Each row of a before or after table is a point. One or more steps were done to the points. Then noise was added and the rows were shuffled. The steps act on columns, c1 being the first. Name the steps. A step turns or swaps two columns, mirrors them in a line or flattens them onto one, adds a multiple of one to another, or multiplies or shifts one. Angles are multiples of 10 degrees, from the lower column toward the higher: turns from -170 to 170, lines from 10 to 170 but not 90. Use the fewest steps. Two steps may share a column if one is a turn and the other turns, adds or multiplies; they go together, in the order done. Otherwise the lowest column goes first.
(in the rows, 128 means zero)

Before:
[[105 122 118]
 [117 152 124]
 [142  88 112]
 [147 118 150]
 [ 84  86 113]
 [ 94 142 173]
 [147 146 118]
 [131 152 166]
 [143 141 115]
 [ 92  97 164]
 [123 107 189]]
After (11 x 3):
[[147 123 145]
 [153 126 103]
 [113 112 143]
 [ 70 172 121]
 [ 85  94  97]
 [121 115  66]
 [133  89 107]
 [154 116 146]
 [145 172 123]
 [ 98 139 132]
 [ 82 137  82]]
Steps: multiply c1 by 1.3; turn c2 and c3 by 150 degrees

Before, 13 rows:
[[140 104 142 148 129 137 117 112 146]
 [118 129 129 134 118 117  96 143 152]
 [134 117 136 143 146 109 113 112 115]
 [122 132 130  68 174 150 128 114 131]
 [136 137 146 148 120 126 130 137 142]
 [ 97 119 152 149 123 125 131 127 132]
 [127 151 115 147 119 134 131 121 132]
 [131 157 152 150 117 132 113 113 135]
 [114 112 122 147 122 107 124 133 140]
 [115 106 134 139 134 143 100 128 106]
 [127 113 131 109 118 124 133 175 119]
 [123 104 119 131 109 134 118 111 138]
 [127 103 122   7 115 118 126 110 128]]
After:
[[122 151 122 119 120 130 131 129 142]
 [111 134 118 157 156 148 125 133 129]
 [113 159 142 119 114 142 116 122 116]
 [116 116 138 132 105 112 112 118 110]
 [143 127 151 124 131 131  96 144 142]
 [173 112 126 129 149 122 133 140 121]
 [114 105 139 122 107 149 114 112 128]
 [138 138 147 121 118 141 128 123 125]
 [112 105 135 149 241 119 127 128 134]
 [111 104 129 122 137 133 117 127 141]
 [128 114 146 123 115 114 124 141 139]
 [120 119 143 123 115 139 133 158 113]
 [127 105 108 129 115 132  99 144 111]]
Steps: turn c1 and c8 by -80 degrees; turn c3 and c9 by -50 degrees; turn c3 and c6 by 40 degrees; turn c4 and c5 by -120 degrees; multiply c4 by 0.4

Before, 13 rows:
[[130 105  67 168  86 139  85 142 114 137 105 151 118 113]
 [114 118 124 101 155 153  87 137 108  86  94  85 150 141]
 [156 169 120 124 170 127  75 169 149 150 141 160 125 119]
 [ 97 144  73 108 101 116 115 126 160 146 155 150 156 159]
 [143 101 149 159 137 144  98 130  96 149 164 163 112 103]
 [121 112 133 143  85 168  97 162 155  72 136 111 181 131]
 [141 161 132 120  81 106 134 144 113 114 163  88 114 117]
 [127 148 145 135 162 136  80 115 135  97 109 111 164 115]
 [105 167 144  96  92 179 146 152 110  74 162 139 165 118]
 [113 159 121 120 136 179 127 114 110 119 157 144 174 186]
 [136 124  98 157 149 126 126 139  84 127 161 150 143 113]
 [172 140  90  96 135 111 121 102 138 138 137  95 103 121]
 [163 131 122  94 115 142  96 166 114 147  84 164 162 133]]
After, 13 rows:
[[124 102  98 157 127 124 127 142 105 147 100 147 151 141]
 [ 86  82 149  94  78 173 148 154  97  94 100 137 145 118]
 [ 81 110  75 113 146 114 115 124 199  98 111 151 145  91]
 [143 106 147 163 149 156 100 132  80 141 120 164 164 162]
 [153  90 123  93 147 153  97 166 117 115  99 164  75 123]
 [138 132 132 119 115 103 135 145 110  83 120  86 163 122]
 [134 117  69 167 138 152  84 140 155  83 142 152 108 155]
 [179 148  90  94 136 114 119 105 166 133 125  98 146 125]
 [112 122 145 130  96 149  79 118 124 158 107 113  99 129]
 [149  59 120 124 156 144  75 167 154 171 112 161 141 116]
 [112 189 124 100  88 165  90 135 115 153 125  85  89 120]
 [ 95 160 133 146  74 180  99 165 148  86  86 107 117 134]
 [ 87 115 119 119 118 178 130 112 112 139  86 143 139  60]]
Steps: turn c11 and c13 by 110 degrees; turn c1 and c11 by -30 degrees; turn c2 and c14 by -150 degrees; add -1 times c12 to c2; add -0.7 times c3 to c9; swap c5 and c10; add -0.3 times c7 to c6

Before (10 x 24):
[[150 103 154 138 152 154 152 145 124 129  82 150 130 121 143 135  86  99
  104 141 141 121 151 133]
 [154 165 129 131 132 162  88 127  73 130 160 148 144 185 111 112 117 145
  165  80  98  89 117  91]
 [126  93 174 109  94  96 107 153 120  85 143 118 153 100  87 139 155 132
  163  80 123 160 139 134]
 [113  87 155 118 157 145 137 124 140 171 105 165  93 104 144 159 115  99
  110 135  95 117 168 132]
 [148 157 100 157 126 145  95 134  80 151  79 148 132 147 126 122 120 156
  120 110 107  86 127 122]
 [132 120 148 166 172 150 141 151 161 142  94 152 122 111 163 148 137  89
  125 141 121 133 187 174]
 [131 160 156 104 109 154  74 116  83  92 147 138 122 163 126  93 149 157
  110  87  90 108  83  99]
 [130 112 144 115 180 133 162 158 122 142  90 120  89  88 147 165 120  85
  129 142 123 141 145 165]
 [142 121 155 104 143 142 116 150 143 136  91 147  80 105 155 164 100 108
  126 162 129 149 186 146]
 [ 90 119 107 149  96 136 149 143 134  79 118 116 136 127  77 150 154 101
  162  93 174 130 169 144]]
After, 10 rows:
[[151 200  97 159 123 149  97  90 144 156  74 117 126 144 130 126 121 162
  118 111 135  84 124 123]
 [137 208 156 111 111 162  74 102 140  93 149 121 125 156 127  93 149 172
  113  90 109 109  83 100]
 [ 91  97 105 152 101 131 150 130 143  82 117 123 126 138  70 148 155  97
  162  96 168 127 169 139]
 [115  21 159 120 154 112 136 153 140 172 103 146 128 143 147 155 114 112
  107 134 120  96 170 132]
 [158 224 130 130 137 184  86  96 158 137 157 117 125 162 112 113 114 163
  162  82 128  83 117  94]
 [132  89 146 111 182  96 170 123 161 139  90 129 127 135 144 164 116  82
  126 147 117 140 147 165]
 [147  67 151 135 158 119 152 128 149 132  79 144 127 153 145 131  84 100
  104 144 156 104 147 128]
 [124 106 152 169 169 113 135 148 128 141  97 150 123 156 158 151 133  75
  122 139 129 116 191 177]
 [126  43 172 107  92 103 107 106 131  86 141 140 126  88  84 138 155 120
  163  76  98 160 136 134]
 [137 106 152 104 149 106 117 129 131 133  91 152 129 144 154 159 103 100
  124 154 119 132 188 153]]
Steps: multiply c2 by 2.5; swap c6 and c14; turn c9 and c18 by 140 degrees; turn c8 and c18 by -140 degrees; turn c12 and c22 by -40 degrees; add -0.7 times c22 to c21; multiply c13 by 0
